Each row of a before or after table is a point. The points were changed in one or more steps. Then noise was added and the rows were shuffled. The steps act on columns, c1 being the first. Name the steps. A step turns or swaps two columns, mirrors them in a line or flattens them onto one, adds a multiple of one to another, or multiplies or shifts one. Angles are multiples of 10 degrees, from the lower column toward the higher: turns from -170 to 170, lines from 10 to 170 but not 90. Use the fewest steps. Two steps may share a column if one is a turn and the other turns, adds or multiplies; they go together, in the order done. Otherwise the lowest column goes first.
In the rows, 128 means zero.

Before (14 x 3):
[[131  41 187]
 [168  74 104]
 [147 147  72]
 [102 184  70]
 [ 75 120  75]
 [126 153  92]
 [ 79 104 151]
 [ 84 106 104]
 [ 69 101 176]
 [199 130  52]
 [172  96 136]
 [174 135 105]
 [100  90  98]
 [115  74 152]]
After (14 x 3):
[[133 146 175]
 [171 161  58]
 [198 195 128]
 [224 173 164]
 [ 69  97 156]
 [ 65 147  95]
 [150 122 166]
 [152 137  93]
 [100 121 119]
 [ 86 153  99]
 [129 149  81]
 [170 192 162]
 [162 210 114]
 [176 239  81]]
Steps: turn c1 and c3 by 70 degrees; shift c2 by 50

Before (12 x 4):
[[128 112 147  98]
 [131 193 128 173]
 [ 83 135 161  77]
 [183 145 126 160]
 [129 137  73 137]
 [139 147 156 207]
 [154 186 129 141]
 [149 106 120 217]
 [ 90 109 195 204]
 [ 60 126 139  99]
 [ 83  98 127 183]
 [101  97 110  96]]
After (12 x 4):
[[191 105 128 232]
 [174  86 130 184]
 [100 116 117 187]
 [145 116 174 215]
 [115 179 126 173]
 [150 191 147 124]
 [106 166  99  77]
 [134 126  46 148]
 [115 139 150  83]
 [121 170 237 200]
 [126  75 125 158]
 [156 172 184  97]]
Steps: turn c1 and c2 by -110 degrees; add 1 times c1 to c4; multiply c3 by 1.6

Before:
[[162 101  83  77 137 115]
 [ 98 162 119 128 201 126]
 [207  90  94 119  48  38]
 [188 151 153  96 170 120]
 [111  90 136 100 171 114]
 [129 140 135  62  61  88]
 [125  96 132 120 200 128]
 [176 173 160  75 155 168]
 [ 99  87 133 166 152 143]
 [172 165  90  55 114 148]
 [ 54  30 129 111 175 152]
 [143 155 119  42  47  47]]
After, 12 rows:
[[ 96  76 145 107 142 161]
 [120 127  95 130  98 154]
 [ 73 157 119  85  23 107]
 [115 166 143 105  89 136]
 [120 212 124 114 146 130]
 [ 88  39 147  94 184 196]
 [132 141 123 136  78 112]
 [166  46 124 157 104 221]
 [120 125 100 123 171 134]
 [131 164 153 122 171  72]
 [122 197 132 132  88 135]
 [155 167 156 136 144 125]]
Steps: flatten c1 and c4 onto the line at 40 degrees; mirror c2 and c5 in the line at 40 degrees; mirror c3 and c6 in the line at 170 degrees

Before:
[[106 100 149  65 141 173 102 200]
 [110  76 203 133  55 163 195 192]
 [ 83 132  68 155 133 109  66 173]
 [ 89 120 153 114  48 176 165 173]
 [139 127 153  66 123  96 138 136]
 [129 176 126  91 108 110  97 127]
 [ 62  97 136 100  80 184 183 137]
 [ 91 126 127 139 103 158 164 167]
 [174  72 134 121  97 107 138 146]
 [124 100 120 127 177 160 130 169]
 [134 128  97 119 121 162 123 139]
 [ 94 132 146 147  90 131  86 125]]
After, 12 rows:
[[177 149 134  89 123 159  91 109]
 [143 193 173 168 107 175  80  69]
 [ 54 158 218  45 109 162  37 153]
 [ 79 169 164 117  62 183  94 172]
 [106 126 115 250 129 109 144 103]
 [121 134 113 142 133 163 123 120]
 [ 97 169 122  51 174 105 105 127]
 [134 105  58  98  85 106 120  53]
 [125 175 135 205 137  97 118 134]
 [103 121 141 109  90 157  77 141]
 [ 90 111 147 110  93 129 151  93]
 [ 47 144 177 134  87 175  70 140]]
Steps: swap c1 and c5; turn c2 and c4 by 130 degrees; multiply c4 by 2; add 0.5 times c6 to c3; turn c7 and c8 by 120 degrees

Before, 14 rows:
[[132 180 201 109  96  87 199 148 115 136  69]
 [187 126  61 222 110 164 153 184 162 148 157]
 [160 174 155 111  99  28 167 131  97 154  92]
 [ 93 185 114 152 130  40 222 106 141  85  92]
 [174 101  73 111  76 123  77 141 159 166 174]
 [144  79 130 196 166 145 198 174 136 116 215]
 [ 81 159 159 177 145  88 184  98 189 132 116]
 [140 203 135  88  89 112 130 137  60 167 102]
 [152 145 113 163  37  84  67 177 107 158 134]
 [188 129 111  98  66  92 125 168 134 210 140]
 [189  91 103 153 121 166 133 205 169  92 173]
 [191  70 101 192  79 165 146 122 142 121 168]
 [120 110  94  85  21 103 133 168 124 190 135]
 [ 82  93 122 169 177  78 189 117 149 124  67]]
After, 14 rows:
[[144 135 207  90  69  91 116 154 136 112  80]
 [157 110 124 168 158  79 187 123 141 125 191]
 [136 153  81 155 158  44 225 122 139 119 173]
 [159 166 169 148 121 113 124 131  54 141  96]
 [132 121 120  29  56 170 146 132 136 103 146]
 [115 139 186 158  24 105 129 152 126  92  97]
 [130 124 145  27 103 155 158 177 164  56 179]
 [119 114  92  53 109 170 128 181 166 100 114]
 [176 147 157 136 118  31 165 127  95 159 117]
 [138 153 157  85  50  93  64 165 100 114 145]
 [105 122 161  81  69 118  76 141 162  80  78]
 [115 133 137 147 156  81 189 112 183 166 194]
 [190 145 137 158 115  91 196 140 113 198 125]
 [ 63 100 112  53 152 152 193 160 137 134 153]]
Steps: turn c1 and c11 by 60 degrees; turn c4 and c11 by 120 degrees; turn c2 and c5 by 20 degrees; multiply c2 by 0.4; swap c3 and c10; multiply c8 by 0.7
